Rows are points. Each copy is the shape, with its points in the same order, stretched, turned, moved and blurred by noise. Some copies are also mirrored. Which?

Shape (7 x 3):
[[ 0.05  0.52  0.07]
 [ 0.04 -0.01 -0.51]
 [-0.29 -0.07 -0.17]
 [ 0.21 -0.02 -0.16]
 [-0.01  0.22 -0.25]
 [ 0.55 -0.32  0.14]
 [-0.14  0.11  0.52]]
Copy 1:
[[ 0.04  0.53  0.10]
 [-0.35  0.10 -0.38]
 [ 0.06 -0.05 -0.25]
 [-0.34  0.06  0.11]
 [-0.18  0.29 -0.15]
 [-0.45 -0.20  0.56]
 [ 0.38  0.10  0.35]]
Copy 1 is: mirrored
Copy 2 (7 x 3):
[[-0.12  0.59  0.17]
 [ 0.40  0.17 -0.21]
 [ 0.24 -0.02  0.15]
 [ 0.01  0.17 -0.24]
 [ 0.20  0.34 -0.01]
 [-0.38 -0.01 -0.52]
 [-0.43  0.12  0.34]]
Copy 2 is: mirrored
Copy 3, 7 rows:
[[-0.20  0.68 -0.01]
 [ 0.50  0.19 -0.43]
 [ 0.05 -0.06 -0.49]
 [ 0.43  0.05 -0.02]
 [ 0.21  0.32 -0.32]
 [ 0.40 -0.19  0.57]
 [-0.51 -0.01  0.20]]
Copy 3 is: only turned

Shape, 10 rows:
[[ 0.47  0.13 -0.13  0.25 -0.40  0.24]
 [-0.15  0.14  0.49  0.10 -0.14  0.03]
 [-0.03  0.18  0.26 -0.19  0.22 -0.19]
 [-0.31 -0.04  0.03  0.23  0.37 -0.20]
 [-0.16 -0.32  0.58  0.12  0.28 -0.14]
 [-0.05 -0.23  0.15 -0.30  0.06 -0.35]
 [ 0.34 -0.28 -0.24 -0.04  0.24  0.19]
 [-0.37  0.30 -0.20  0.04  0.21  0.25]
 [-0.62 -0.08 -0.66 -0.10  0.48  0.12]
 [ 0.45 -0.05 -0.06  0.43 -0.06  0.15]]
Copy 1 (10 x 6):
[[ 0.07 -0.33 -0.11  0.29 -0.52  0.12]
 [ 0.22  0.37  0.32  0.30  0.20 -0.14]
 [ 0.26  0.27 -0.16 -0.04  0.47  0.01]
 [-0.24  0.46 -0.17  0.02  0.46  0.31]
 [ 0.03  0.23  0.44  0.21  0.66  0.09]
 [-0.10  0.03  0.04 -0.17  0.53 -0.29]
 [-0.10 -0.27  0.03 -0.10  0.00  0.38]
 [-0.08  0.61 -0.11 -0.18 -0.12  0.39]
 [-0.57  0.68 -0.25 -0.57  0.08  0.50]
 [ 0.01 -0.32 -0.05  0.41 -0.26  0.39]]
Copy 1 is: only turned
Copy 2 (10 x 6):
[[ 0.32 -0.17  0.30 -0.30 -0.30 -0.13]
 [ 0.04  0.18  0.16  0.02  0.35  0.10]
 [-0.18  0.19 -0.29 -0.16  0.50  0.00]
 [-0.06 -0.21 -0.34  0.14  0.42 -0.21]
 [ 0.21 -0.04 -0.22  0.12  0.66  0.35]
 [ 0.02  0.34 -0.45 -0.03  0.24  0.27]
 [ 0.09 -0.49 -0.38 -0.40 -0.01  0.10]
 [-0.60 -0.35 -0.11 -0.04  0.16 -0.28]
 [-0.80 -0.55 -0.69  0.09 -0.04 -0.25]
 [ 0.43 -0.41  0.16 -0.25 -0.08 -0.13]]
Copy 2 is: mirrored

Shape, 12 rows:
[[-0.05  0.35 -0.37 -0.15 -0.37 -0.03  0.08  0.13  0.30]
 [ 0.16  0.64 -0.31  0.14  0.12  0.22  0.19  0.02  0.56]
 [-0.46 -0.63  0.04 -0.30  0.23  0.34  0.07 -0.20  0.41]
 [ 0.09 -0.19 -0.03  0.16  0.48  0.26 -0.02 -0.25 -0.20]
 [-0.40 -0.41 -0.01 -0.48  0.09  0.22 -0.13 -0.44  0.07]
 [ 0.60 -0.34 -0.21  0.31  0.53  0.06 -0.18 -0.15 -0.07]
 [ 0.37 -0.06  0.05  0.50  0.23  0.07  0.13  0.07 -0.26]
 [-0.32  0.28  0.02  0.08 -0.38 -0.11 -0.43  0.18  0.35]
 [ 0.21 -0.14 -0.46  0.44  0.50  0.21  0.00  0.14 -0.19]
 [-0.07  0.39 -0.33  0.50 -0.50  0.13 -0.20 -0.14  0.32]
 [-0.14  0.28 -0.20  0.00  0.12  0.13 -0.18  0.04  0.12]
 [-0.05  0.39 -0.35  0.44 -0.01 -0.35  0.04 -0.16  0.27]]
Copy 1:
[[ 0.10 -0.03 -0.16 -0.22 -0.57  0.00 -0.24  0.25  0.39]
 [ 0.43 -0.03  0.03 -0.51 -0.57 -0.19 -0.45  0.45 -0.13]
 [ 0.08 -0.55  0.25 -0.47 -0.04  0.31  0.67  0.16 -0.01]
 [ 0.31 -0.18  0.05  0.13  0.27  0.16 -0.11 -0.01 -0.36]
 [ 0.03 -0.26  0.03 -0.29 -0.14  0.33  0.56 -0.27 -0.07]
 [ 0.85  0.02  0.00  0.19  0.49 -0.03 -0.21  0.03 -0.17]
 [ 0.20 -0.02  0.20  0.37  0.27 -0.12 -0.46  0.20 -0.19]
 [-0.20 -0.17 -0.01 -0.34 -0.06  0.05 -0.44 -0.16  0.54]
 [ 0.51 -0.16 -0.21  0.12  0.36  0.28 -0.44  0.38 -0.28]
 [ 0.07 -0.42  0.11 -0.06 -0.44 -0.05 -0.69 -0.10  0.38]
 [ 0.12 -0.07 -0.14 -0.24 -0.10  0.16 -0.33  0.06 -0.02]
 [ 0.23 -0.35 -0.32 -0.12 -0.06 -0.40 -0.59  0.24  0.09]]
Copy 1 is: mirrored
Copy 2 (12 x 9):
[[ 0.33 -0.06  0.61 -0.35  0.31  0.06 -0.23  0.07  0.28]
 [ 0.57  0.14  0.53  0.06  0.63  0.44 -0.12  0.00  0.17]
 [-0.16  0.86  0.06 -0.51 -0.18  0.07  0.05  0.33  0.03]
 [ 0.22  0.26 -0.33 -0.09 -0.04  0.43  0.08 -0.20 -0.15]
 [-0.14  0.55  0.18 -0.57 -0.45  0.06  0.08 -0.08 -0.15]
 [ 0.59  0.06 -0.48  0.13 -0.05  0.39 -0.22  0.09  0.00]
 [ 0.26 -0.22 -0.32  0.21  0.26  0.42  0.09  0.01  0.09]
 [-0.01  0.15  0.50  0.03  0.13 -0.14 -0.26 -0.17  0.60]
 [ 0.38  0.09 -0.58 -0.17  0.30  0.44 -0.23 -0.09  0.09]
 [ 0.23 -0.05  0.47  0.02  0.22  0.65 -0.17 -0.15  0.83]
 [ 0.16  0.23  0.23 -0.14  0.24  0.11 -0.22 -0.26  0.10]
 [ 0.65 -0.06  0.26  0.08  0.30  0.18  0.12 -0.12  0.55]]
Copy 2 is: mirrored

Shape, 17 rows:
[[-0.07  0.19 -0.19 -0.15 -0.34 -0.05 -0.14  0.88  0.07 -0.35 -0.23]
 [ 0.20  0.02 -0.06 -0.36 -0.11  0.32  0.00  0.78 -0.16  0.00  0.10]
 [-0.18 -0.09  0.56  0.15  0.12  0.44 -0.06  0.00  0.63 -0.04 -0.18]
 [ 0.15  0.21  0.41  0.08  0.38  0.09  0.35 -0.21  0.85 -0.22  0.03]
 [ 0.18  0.23  0.24 -0.04 -0.54  0.23 -0.15  0.52 -0.19 -0.24  0.29]
 [-0.36 -0.25 -0.20 -0.06  0.04 -0.34 -0.05 -0.23  0.15  0.09 -0.03]
 [-0.20 -0.12  0.00  0.25 -0.18 -0.51 -0.04 -0.37  0.37  0.05 -0.28]
 [-0.71  0.28  0.06 -0.06  0.13 -0.55  0.17 -0.59  0.16  0.15 -0.15]
 [ 0.22  0.21 -0.05 -0.43 -0.56  0.12 -0.09  0.59  0.24 -0.16  0.18]
 [ 0.52  0.29 -0.09  0.01 -0.09  0.09 -0.27  0.50 -0.06  0.05 -0.01]
 [-0.24 -0.06  0.36 -0.07  0.04 -0.73 -0.05  0.01 -0.17 -0.12 -0.29]
 [ 0.15  0.10  0.49  0.07  0.20  0.28 -0.17 -0.40  0.68 -0.23 -0.05]
 [ 0.33  0.48  0.00 -0.14 -0.47  0.32 -0.03  0.71 -0.10  0.11 -0.26]
 [-0.40  0.02  0.25  0.02 -0.04 -0.71 -0.10  0.12  0.35  0.42  0.07]
 [-0.13  0.44 -0.08 -0.02 -0.01  0.04 -0.45  0.39  0.14 -0.10  0.12]
 [ 0.10  0.04  0.24  0.20  0.21 -0.09  0.04 -0.10  0.39 -0.39 -0.01]
 [-0.46  0.06 -0.06  0.44 -0.06 -0.44  0.22 -0.02  0.07  0.12  0.07]]
Copy 1:
[[ 0.16  0.01 -0.48 -0.09  0.00 -0.17  0.60  0.08  0.12 -0.18 -0.22]
 [ 0.18 -0.02 -0.49 -0.25  0.27  0.06  0.29  0.35 -0.16  0.19 -0.01]
 [-0.05 -0.31  0.40 -0.09  0.23  0.49  0.34 -0.34 -0.34 -0.13 -0.08]
 [ 0.50 -0.32  0.74 -0.31  0.04  0.44  0.23 -0.30 -0.02 -0.14  0.13]
 [-0.01  0.34 -0.34 -0.21  0.03  0.11  0.50  0.15 -0.35 -0.11  0.30]
 [ 0.01 -0.02  0.21  0.02 -0.21 -0.12 -0.25 -0.29  0.10  0.00 -0.22]
 [ 0.19  0.13  0.49  0.21 -0.39 -0.15  0.03 -0.50 -0.05 -0.13 -0.26]
 [-0.02  0.07  0.58  0.14 -0.67  0.27 -0.17 -0.31  0.52  0.08 -0.15]
 [ 0.28  0.30 -0.43 -0.50  0.09  0.09  0.47 -0.02 -0.15 -0.08 -0.12]
 [ 0.40  0.34 -0.05 -0.02  0.32 -0.05  0.30  0.29 -0.20  0.03 -0.03]
 [ 0.00 -0.05  0.43  0.13 -0.65 -0.11  0.10  0.15 -0.14 -0.14 -0.20]
 [ 0.20 -0.06  0.65 -0.17  0.20  0.51  0.07 -0.33 -0.29 -0.41  0.05]
 [ 0.44  0.35 -0.39  0.03  0.20  0.33  0.64  0.24 -0.14  0.17 -0.15]
 [-0.20  0.13  0.59 -0.14 -0.43 -0.19  0.24 -0.16  0.03  0.30 -0.35]
 [-0.07  0.33  0.04 -0.14  0.23  0.08  0.30  0.14  0.25 -0.12 -0.05]
 [ 0.25 -0.20  0.47 -0.08 -0.03  0.08  0.14 -0.13 -0.08 -0.35  0.21]
 [-0.09  0.04  0.25  0.23 -0.38 -0.22  0.21 -0.22  0.25  0.24  0.15]]
Copy 1 is: mirrored
Copy 2:
[[ 0.47  0.02  0.12  0.15 -0.61 -0.06 -0.19  0.65 -0.01  0.25  0.09]
 [ 0.22 -0.03  0.07  0.14 -0.52  0.11 -0.26  0.43 -0.48  0.41  0.50]
 [-0.23 -0.14 -0.16  0.21  0.45  0.58 -0.30  0.52  0.12 -0.15 -0.20]
 [ 0.02 -0.03  0.37  0.04  0.64  0.61  0.07  0.17  0.23 -0.28 -0.09]
 [-0.19  0.06  0.38  0.37 -0.55 -0.01 -0.52  0.35 -0.09  0.28  0.42]
 [ 0.06 -0.10 -0.44 -0.24  0.10  0.01  0.27 -0.13  0.31  0.09 -0.20]
 [-0.02 -0.11 -0.19  0.00  0.25  0.13  0.17 -0.09  0.61  0.15 -0.54]
 [-0.25 -0.18 -0.23 -0.47  0.63 -0.41  0.44  0.05  0.58 -0.02 -0.36]
 [ 0.09  0.15  0.30  0.14 -0.52  0.38 -0.36  0.44  0.17  0.41  0.57]
 [ 0.13  0.33  0.37  0.12 -0.33  0.14 -0.36  0.18 -0.28  0.51  0.01]
 [-0.09 -0.63  0.07 -0.35  0.03 -0.37  0.05  0.12  0.23  0.09 -0.57]
 [-0.38  0.12  0.16 -0.06  0.49  0.76 -0.13  0.32  0.24 -0.27 -0.36]
 [ 0.06  0.19  0.39  0.31 -0.44  0.06 -0.32  0.66 -0.22  0.76  0.25]
 [ 0.07 -0.40 -0.24 -0.30  0.49 -0.25 -0.30 -0.15  0.49  0.38 -0.19]
 [ 0.10  0.35  0.06 -0.19 -0.04 -0.10 -0.40  0.34  0.02  0.16 -0.02]
 [ 0.02 -0.03  0.24  0.06  0.16  0.32  0.00  0.14  0.15 -0.26 -0.30]
 [ 0.08 -0.18 -0.17  0.20  0.27 -0.46  0.11 -0.12  0.33  0.14 -0.17]]
Copy 2 is: only turned
Copy 3 (17 x 11):
[[ 0.30  0.47 -0.13  0.32  0.00  0.06 -0.46  0.36  0.07 -0.53 -0.36]
 [ 0.18  0.24 -0.07 -0.06  0.28  0.52 -0.44  0.54 -0.01 -0.22 -0.17]
 [-0.21 -0.20  0.50 -0.53  0.00 -0.17 -0.28 -0.25  0.32 -0.38 -0.60]
 [ 0.03 -0.33  0.10 -0.64  0.16 -0.11  0.40 -0.52  0.42 -0.48 -0.41]
 [ 0.52  0.08  0.45  0.05  0.03  0.42 -0.31  0.33 -0.15 -0.48 -0.20]
 [ 0.04  0.11 -0.15  0.08  0.00 -0.34  0.03 -0.11  0.25  0.43  0.11]
 [ 0.16  0.09  0.03  0.07 -0.31 -0.36  0.25 -0.44  0.24  0.23 -0.20]
 [-0.10  0.60  0.11 -0.26  0.10 -0.74  0.25 -0.55  0.15  0.36  0.26]
 [ 0.39  0.19  0.05 -0.07 -0.07  0.34 -0.22  0.58  0.33 -0.62 -0.04]
 [ 0.41  0.29 -0.10  0.04 -0.08  0.68 -0.34 -0.13 -0.04 -0.20 -0.22]
 [ 0.54  0.41 -0.02 -0.09  0.30 -0.42 -0.01 -0.31 -0.14  0.33 -0.36]
 [ 0.12 -0.41  0.27 -0.68 -0.21 -0.13  0.02 -0.47  0.21 -0.45 -0.32]
 [ 0.27  0.69  0.11 -0.11 -0.18  0.68 -0.33  0.24 -0.09 -0.53 -0.43]
 [ 0.24  0.45  0.29  0.05  0.32 -0.46  0.03 -0.40  0.56  0.48 -0.12]
 [ 0.15  0.45  0.11  0.12 -0.03  0.07 -0.56 -0.14  0.11 -0.29  0.09]
 [ 0.23 -0.30  0.02 -0.19  0.11 -0.15  0.15 -0.40  0.10 -0.28 -0.35]
 [ 0.03  0.33  0.21  0.38  0.18 -0.35  0.24 -0.38  0.19  0.36  0.00]]
Copy 3 is: only turned
